Each row is a point. Each copy is the shape, with its points in the same order, turned, moved and blurred by noise. Is it also mirrored, or only turned?
In the rows, zero is written as 128.

Shape, 8 rows:
[[121 123]
 [ 84 136]
 [123 138]
 [167 154]
 [107 143]
 [127  61]
 [ 87 144]
 [149 100]]
Copy 1 (8 x 2):
[[135 122]
 [159 153]
 [126 134]
 [ 79 123]
 [135 146]
 [165  68]
 [151 159]
 [124  86]]
Copy 1 is: mirrored
Copy 2:
[[122 131]
 [ 83 126]
 [117 114]
 [160  90]
 [103 111]
 [140 188]
 [ 82 116]
 [152 146]]
Copy 2 is: mirrored
Copy 3:
[[121 126]
 [ 87 132]
 [129 132]
 [168 148]
 [108 139]
 [129  60]
 [ 88 138]
 [149  97]]
Copy 3 is: only turned

Shape:
[[108 154  99]
 [178 151 149]
 [156 108 112]
 [105 155 154]
 [104 116 138]
 [132 145 131]
 [ 53 110 126]]
Copy 1 (7 x 3):
[[ 98 126 108]
 [159 183 108]
 [156 115 107]
 [108 159 143]
 [128 120 156]
 [130 143 118]
 [ 88  91 174]]
Copy 1 is: only turned
Copy 2, 7 rows:
[[169 137 141]
 [104 179 102]
 [115 114 102]
 [119 157 160]
 [119 113 149]
 [126 148 123]
 [142  82 184]]
Copy 2 is: mirrored
Copy 3:
[[145 185 123]
 [106 113  88]
 [156 107 128]
 [ 96 165 139]
 [125 147 162]
 [123 145 121]
 [138 187 200]]
Copy 3 is: mirrored
Copy 4 (7 x 3):
[[104  99 154]
 [183 124 163]
 [157 102 119]
 [118 154 159]
 [114 139 116]
 [132 122 146]
 [ 59 143 106]]
Copy 4 is: mirrored

Shape (8 x 3):
[[103 110 111]
 [115 204 139]
 [127 110 172]
 [135 113 159]
 [119 116 129]
 [174 124  85]
 [ 98 136 168]
 [112 159 108]]
Copy 1 (8 x 3):
[[119 132  97]
 [123 176 184]
 [108  84 142]
 [121  94 140]
 [120 120 118]
 [191 132 113]
 [ 89 114 150]
 [129 163 132]]
Copy 1 is: only turned
Copy 2:
[[126 117  94]
 [118 193 167]
 [101  93 147]
 [121 103 141]
 [124 116 115]
 [196 123 124]
 [ 86 130 149]
 [133 164 121]]
Copy 2 is: only turned

Shape, 7 rows:
[[136 124 116 147]
 [162 127 132 124]
 [133  99 133  68]
 [124 141 114 127]
 [140  58 130  65]
 [130 129 140 167]
 [131 127 170 155]]
Copy 1:
[[124 134 114 122]
 [150 154 126 111]
 [150 129 177  78]
 [108 146 129 110]
 [174  94 178  69]
 [123 138 117 154]
 [136 144 145 168]]
Copy 1 is: only turned
Copy 2, 7 rows:
[[146 125 121 137]
 [149 138 107 101]
 [113  93  80  90]
 [124 135 120 134]
 [132  53  69  91]
 [146 126 154 139]
 [140 115 161 102]]
Copy 2 is: only turned
Copy 3, 7 rows:
[[166 142 126 138]
 [152 128 116 167]
 [119  74 130 142]
 [141 140 120 140]
 [137  47 147 131]
 [182 156 137 145]
 [172 150 167 167]]
Copy 3 is: mirrored
Copy 4, 7 rows:
[[133 124 125 140]
 [123 159 114 145]
 [ 75 156  94  97]
 [126 132 140 121]
 [ 64 145  56 100]
 [125 116 139 166]
 [ 97 127 141 178]]
Copy 4 is: mirrored

Shape, 9 rows:
[[ 97 146 132 121 120 139]
 [111 129 128 167 129  99]
 [118  85 129 119 102 116]
 [132 156 123 114 118 104]
 [116 135 126 232  96 101]
 [127 141 124 124 191 102]
 [131 110 133 116 100 119]
 [119 150 198 127 114 128]
 [130  77 126 141 119 180]]
Copy 1, 9 rows:
[[142 152 141 127 144 123]
 [131 135  94 165 143 120]
 [127 101 120 122 104 110]
 [109 163 104 110 138 115]
 [141 142  61 209 117 165]
 [103 135 106 133 203  94]
 [111 122 120 118 112 119]
 [ 94 166 163 166 120 109]
 [130  77 152 132 130 160]]
Copy 1 is: mirrored
Copy 2:
[[156 129 111 114 108 121]
 [132 125 110 171  95 116]
 [124  91 101 123  84 151]
 [120 153 113 126 115 138]
 [159 140 111 228  57 133]
 [107 121 118 148 163  92]
 [126 111 117 121  98 155]
 [141 131 180 120  91 123]
 [174  61 114 137 118 164]]
Copy 2 is: mirrored
Copy 3, 9 rows:
[[127 136 141 158 109 156]
 [103 162 160 133 127 105]
 [ 96 100 154 114 108 132]
 [129 143 113 121 105 133]
 [ 78 214 204 128 112 118]
 [132 142 100 137 167 110]
 [117 109 143 105 110 144]
 [180 127 184 140 117 128]
 [ 84 102 172 117 151 184]]
Copy 3 is: mirrored
Copy 4 (9 x 6):
[[ 96 106 137 142 117 130]
 [ 96 160 103 150 140 138]
 [123 130 121 109 136 173]
 [104 142 117 121  93 119]
 [ 92 185  78 204 138 166]
 [107 153 123 113 149  73]
 [126 134 127 117 113 160]
 [ 99 153 187 151 108 142]
 [166 102 130 150 160 162]]
Copy 4 is: mirrored

Shape (13 x 8):
[[107 144 113 141 153 105 209 116]
 [174 125 115 118 160 137 144 121]
 [109 109 113 135 162 108 160 125]
 [115 106 153 152 124  82 149 142]
 [162 100 119 139 116 128 182 148]
 [141 152  96  98 198 120 159 146]
 [125 155 118  82 103  88 166 103]
 [124 137 140  87 134 102 158 112]
 [ 59 132 102 169  79 127 135 117]
 [161  93  73 154 140 141 112 131]
 [110 134 108 111 117 184 147 116]
 [180 127 115 164 132 130 172 140]
 [120 115 123 131 130  76 127 167]]
Copy 1, 13 rows:
[[ 86 158  59 105  91 134 145 161]
 [150 150 111  97 119 159 143 105]
 [116 122  85  95 135 136 144 155]
 [ 99 107 106 145 121 125 179 147]
 [153 126  69 135  99 116 156 115]
 [145 160 124  54 103 136 130 150]
 [ 79 112 106 107  63 145 117 109]
 [104 111 111 110  77 164 134 136]
 [ 58 126  83 171 151 120  86 135]
 [156 138  95 109 173 119 132  88]
 [138 143  87 141 115 157  71 132]
 [145 170  77 126 110 119 167 107]
 [106  96 130 121 126  99 155 139]]
Copy 1 is: only turned
Copy 2 (13 x 8):
[[177 143 147  83 137  81 141  94]
 [132 139 146 143 182 130 152 114]
 [160 129 144 117 140  96 120 133]
 [140 160 164 120  92 109 125 144]
 [149 168 143 141 141 101 185 131]
 [166 149 126 104 204 132 116 119]
 [ 93 175 126  87 143  88 126  90]
 [106 153 147  89 150 108 127 115]
 [133 113  83 123  59  88 132 114]
 [144 122 118 196 159 113 140 130]
 [117 107  86 108 148 118 174 124]
 [165 157 154 157 145 124 178 100]
 [143 177 136 134 117 116 103 153]]
Copy 2 is: mirrored

Shape:
[[158 108 112 152 149 133 131 102]
 [ 85 107 174 103 121 121 120 101]
 [138 126  99 118 145 150 142 167]
 [132 146 118  78 110 113 158 119]
 [ 98  99  90  82  86 192 104 116]
 [109 155 144 179 146  94 143 117]
 [131 154  92 129 112 180 137  89]
 [144 129  97  97 101 110 203 117]
 [116 155 139 132  61 154 134 157]
 [102 119 145 122 149 169  78 140]
 [130 143  92 120 157 103  90 128]
 [ 94 137 135 124  93 167 114 155]
 [159 145 164 130  89 138 176 160]]
Copy 1, 13 rows:
[[118 153 117 140 146 129 137  85]
 [103  89 153  82 116 139 102 100]
 [132 144 116 143 157 158 131 163]
 [135 132  92  88 134 106 105 150]
 [118 100  83 148 101 172  68 144]
 [101 152 178 116 119  99 161 118]
 [104 140  82 149  81 133 132 132]
 [156 123  72 109 145  73 140 151]
 [159 113 147 133  82 128 117 175]
 [ 97 133 159 127 120 182  97 132]
 [ 87 181 149 128 150 126  93 123]
 [132 101 161 139  90 160 105 166]
 [185 113 137 104 122 125 161 165]]
Copy 1 is: only turned
Copy 2 (13 x 8):
[[135 150 105 125 160 101 153 111]
 [127  95 146 140 129 153 104  69]
 [127 129  85 132 114 143 147 156]
 [ 95 116 126  90  98 144 146 111]
 [ 98 143  58 149  63 135 115  69]
 [165 142 177 135 150 116 121 136]
 [105 193 105 131 103 127 154  88]
 [120 111 137  79  85 127 190 116]
 [102 125 138 165  63 101 127 136]
 [117 136  90 172 141 147  84 113]
 [121 151 103  91 147 124  93 136]
 [115 127 118 172  76 137 105 118]
 [ 99  98 157 157  96 114 177 142]]
Copy 2 is: mirrored

Shape:
[[123 116 137 119  97 134 137 133 115]
 [130 137 147 161 105 115 166  84  62]
 [150  73 137 101 168  99  63 147 125]
 [149 142 106 126 127 138 154 128 111]
 [ 68 131 166 138 133 152 118 111 108]
 [147 130 134 114 107 156 123 109 107]
 [166 166 123 115 145 130 141 105 165]
 [148 143  59 123 104 116 104 125 150]
 [113 173 139 100 108 116 171  82 122]
 [129 112 166 120 155 133 154 126 175]
 [124 149 156 163 111 131 144 172  88]
 [ 36 143 110  81 130 158 171 112 133]]
Copy 1, 12 rows:
[[120 112 116 124 113 155 155 115 122]
 [165 114 128 188  97 164 188 135 148]
 [144 166  79 101 158  80 122 131  94]
 [146  88 143 135 142 152 143 134 130]
 [ 90 164 146 161  96 137 147 121 140]
 [124 106 126 144 143 141 162  97 128]
 [160  85 166 148 140 130 106  95  96]
 [165 122 140 101 175 185 111 101 110]
 [152 103 188 148  89 155 169  99 108]
 [126 101 134 130  86 101  94 108 115]
 [104 106 109 170 114 173 145 168 107]
 [ 93 133 216  91  85 150 149 121 152]]
Copy 1 is: only turned
Copy 2:
[[122 147 149 140 125 127 137 112 139]
 [126 103 170 133 125 188 141  66 115]
 [ 45 134 136 102 156  83 113 158  96]
 [148 116 129 139 152 143 118 123 128]
 [ 94 132 105 106 108 137 175  81 147]
 [118 110 132 154 120 118 119 104 136]
 [145 115 100 105 138 131  65 119 142]
 [167 129 121 121 106 109 103 165  88]
 [159 143 118 119 123 148 103  52 127]
 [112 142 123  81 153 120 106 111 182]
 [103 150 130 153 135 193 149 130 144]
 [175 163  82 105 142 101 182  61 142]]
Copy 2 is: mirrored

Shape (17 x 11):
[[ 72 155 193  93 142 121 120 111 133 130 123]
 [162 112  79 106 114 195 131 127 108 150 172]
 [150 103 130  97 124 238 140 121 104 171 143]
 [105 138 171  95 161 127 111 127 142 152 120]
 [162 145  94 123 136 131 100 130  70 151 111]
 [ 95 161 170  96 118 112 103 114 152 144 108]
 [120 139  80 115 124 118 120 122  53 119 136]
 [ 68 151 146 111 116 120 122 154 137 162  91]
 [162 153  83 112 124 112 153 120 103 131 115]
 [139 116  70 103 150 125 123 129  80 152 109]
 [148  95 111 134 103 202 102 113 125 168 165]
 [ 81 104 174 104 141 113 119 132 164 131 117]
 [132 141  83  98 133 100  97 105  89 154 113]
 [ 68 152 134  91 153 149 109 104 161 153 117]
 [136 132 100  91 121 146  99 126 103 101  93]
 [140 169  87 107 156 117 102 165  92 119 128]
 [ 89 150 133 154 159 125 118 107 134 135  91]]
Copy 1, 17 rows:
[[172 122 124  37 150 128 103 125 132 131 135]
 [143 122 160 160  83 158 178 152 103  82 153]
 [170 111 180 144 106 177 146 133 101  53 173]
 [153 101 120  80 144 153 121 122 138 139 146]
 [160 161 125 161 144 136 158 166 112 144 159]
 [152 132 128  70 140 117 115 100 138 162 145]
 [149 181 122 138 139 131 169 179  94 128 121]
 [148 133 164  78 164 139 129 117 143 162 119]
 [171 160 110 160 126 128 182 144 145 134 121]
 [141 166 119 148 143 165 183 143 109 130 134]
 [108 119 180 150  91 142 142 147 112  75 180]
 [126  96 115  67 162 142 110 102 138 126 119]
 [145 191 112 122 133 136 173 144 108 158 161]
 [136 141 143  53 117 175 117 104 137 138 129]
 [155 165 121 156 125 142 126 113  87 129 126]
 [168 140 113 141 128 150 152 178 103 176 114]
 [135 157 121 102 151 158  97 145 160 141 126]]
Copy 1 is: only turned
Copy 2, 17 rows:
[[177 146 167 146 112 118 175  90 100 113 153]
 [ 51 109 142  95 167 140 118 135 123 158 115]
 [ 72  95 194 105 156 168 104 111 108 174 135]
 [169 121 155 141 126 122 162  83 105 135 117]
 [107 147 100 124 125 111  88 100 128 172 106]
 [171 123 136 123 107 102 178  85  99 135 156]
 [ 90 183  96 143 126 109 107 133 113 145 121]
 [176 137 118 119 110 134 160 105  55 144 139]
 [119 153 114 109 117  89 122 155 132 179 107]
 [102 145 104 149 128 118 112 129 108 182  89]
 [ 76  78 134 105 181 154 114 113 120 153 149]
 [179  96 148 154 125 119 172 116  80 110 132]
 [110 150  88 150 123  93 133 106 117 180 117]
 [149 123 136 143 117 156 204  96 104 152 142]
 [ 98 120 117 136  74 117 121 124 115 148 125]
 [115 166  95 111 102 118 124 108 124 136  73]
 [185 136 110 149 114 155 144 122 129 150 145]]
Copy 2 is: mirrored
